Rows are points. The last column is the point's height on a tilted bowl or saddle (a function of degree 2), plus a little noise. Count its main directions that bend up, bend down and stay straight.

Points (17 x 4):
-0.9 5.1 -2.4 -1.9
-7.0 -1.8 1.8 -1.2
-3.8 -4.1 -0.4 -0.8
0.6 4.7 7.2 -4.8
-3.0 2.7 -1.1 -0.9
-2.2 -0.6 -3.2 -0.4
-0.1 -0.7 -0.2 -1.7
-4.4 4.6 -3.3 -1.8
-1.8 3.9 2.6 -2.0
2.7 -1.0 -2.9 -2.6
3.4 2.3 -2.4 -2.6
2.4 0.3 2.6 -3.9
-3.6 -3.4 8.1 -8.3
-1.1 -0.8 0.7 -1.6
4.1 0.6 -0.4 -3.5
3.5 -0.3 -2.2 -3.0
-2.1 0.9 2.1 -1.8
Directions: 0 up, 2 down, 1 straight

Points:
-2.5 3.8 -2.5 -3.5 1.4
-5.5 1.6 5.3 1.6 2.5
-4.6 2.6 -3.6 -3.7 2.1
0.8 2.5 -0.8 -0.1 -0.9
-0.7 4.4 -2.0 -0.1 -0.2
-5.6 6.8 3.0 2.1 3.5
-1.9 -1.5 -2.8 -6.1 2.4
-3.4 1.9 6.7 -1.8 3.9
-0.1 1.3 -2.2 0.3 -1.5
1.3 1.8 -5.0 -3.8 1.3
-2.0 0.9 1.6 0.7 -0.9
1.5 -2.0 3.6 0.1 0.3
-1.0 3.1 0.5 2.3 -0.7
-1.2 2.1 -2.1 -0.2 -1.2
5.4 7.6 4.1 -6.9 12.9
0.4 -1.7 -7.0 -0.8 -0.1
0.8 0.2 -6.2 -5.0 2.2
-1.7 -5.0 2.6 2.2 0.1
-0.3 2.9 -1.3 -1.5 -0.5
-0.8 -1.9 -1.7 0.6 -1.9
0.6 0.2 0.8 -6.0 2.6
2.3 -1.3 0.2 2.8 -0.9
6.2 0.2 -2.2 4.0 1.6
-1.3 2.8 -0.7 -3.4 0.8
0.3 -0.6 0.2 2.4 -1.4
Directions: 4 up, 0 down, 0 straight

Points:
0.0 2.4 -4.0 2.6 0.0 1.6 0.6
5.7 0.4 1.0 -1.7 -1.3 -1.9 3.7
-2.3 -4.4 2.8 -0.4 4.3 1.8 0.6
-2.8 -1.0 -1.3 0.6 2.2 -3.0 -0.7
0.6 0.8 1.0 4.8 0.1 -0.2 0.5
0.8 -1.9 -0.2 2.1 2.1 4.2 0.3
-3.6 1.8 -5.4 2.6 0.0 0.6 -2.5
2.5 -0.3 2.6 0.2 -6.2 -1.9 2.1
2.2 2.3 1.9 -0.4 1.6 -8.6 -2.4
-4.1 -1.2 1.6 -0.5 -1.0 3.2 -0.7
-2.5 2.8 -1.7 0.2 -1.6 7.1 -1.5
-0.8 0.0 0.0 5.0 1.6 -6.9 -1.1
-1.3 -0.1 3.5 -6.1 -1.7 -1.1 3.5
2.7 3.3 6.0 0.6 1.5 -0.2 -1.4
1.0 -1.7 4.5 4.3 1.1 3.9 -0.4
-2.8 0.7 -0.7 -0.9 -1.9 3.2 -0.3
0.5 -5.6 -0.1 2.7 -5.4 0.6 -0.6
-2.2 -7.1 4.0 -0.6 -2.0 -0.6 2.8
-0.5 -0.5 4.5 -0.6 -3.8 -2.9 0.1
-0.3 -0.2 2.5 3.0 2.2 -0.4 -0.9
0.9 4.4 -0.5 0.8 2.8 -2.3 -1.1
0.9 2.1 6.3 -2.4 3.7 3.8 -2.9
1.4 -4.9 -0.3 -1.5 -1.8 3.9 2.0
3.3 4.2 -2.6 0.9 -2.1 3.2 3.9
-0.5 -0.7 -2.8 -5.0 0.7 -4.6 2.5
3.3 0.9 1.4 -2.9 -3.9 3.5 4.4
-7.1 6.6 -0.7 -6.5 6.0 -3.9 -14.6
-5.2 -4.0 0.3 1.7 -2.5 0.2 -1.2
1.6 -1.9 0.3 -1.9 -1.9 0.3 2.7
-2.7 -1.4 -1.9 5.5 2.8 -6.4 -0.1
-5.6 0.3 -4.1 -1.8 -3.8 8.6 -4.0
-3.3 -0.6 -2.6 -0.4 -5.0 3.7 -0.7
-1.3 3.1 3.7 -4.3 3.5 3.4 -3.3
-2.4 0.5 0.8 -0.3 1.5 -0.2 -1.5
-0.3 -1.9 1.4 3.1 4.8 -4.3 0.3
-2.7 -2.6 0.1 3.2 5.0 -2.8 0.2
-0.2 -1.3 -4.5 1.9 6.9 -2.3 2.8
0.1 3.8 -4.0 -4.5 -3.9 -4.1 2.4
-2.7 -1.5 -1.8 -0.6 0.2 5.1 -1.4
-5.6 -2.3 -3.7 2.5 -2.1 -1.4 -2.7
-3.1 -3.1 2.6 -3.0 -8.3 0.7 3.9
0.3 -4.1 -7.3 -6.5 -4.3 0.0 3.9
-0.5 -0.4 3.4 -2.3 -0.5 0.6 1.1
-1.2 0.3 5.4 6.1 -0.4 -4.3 -4.7
-3.6 -0.9 0.8 2.3 2.6 -0.5 -2.1
1.3 1.2 2.4 -2.6 -2.8 4.0 3.2
-0.5 -2.0 -0.1 -4.4 5.8 -1.5 0.6
2.4 -0.3 1.0 -1.3 -1.6 0.9 2.5
Directions: 2 up, 3 down, 1 straight
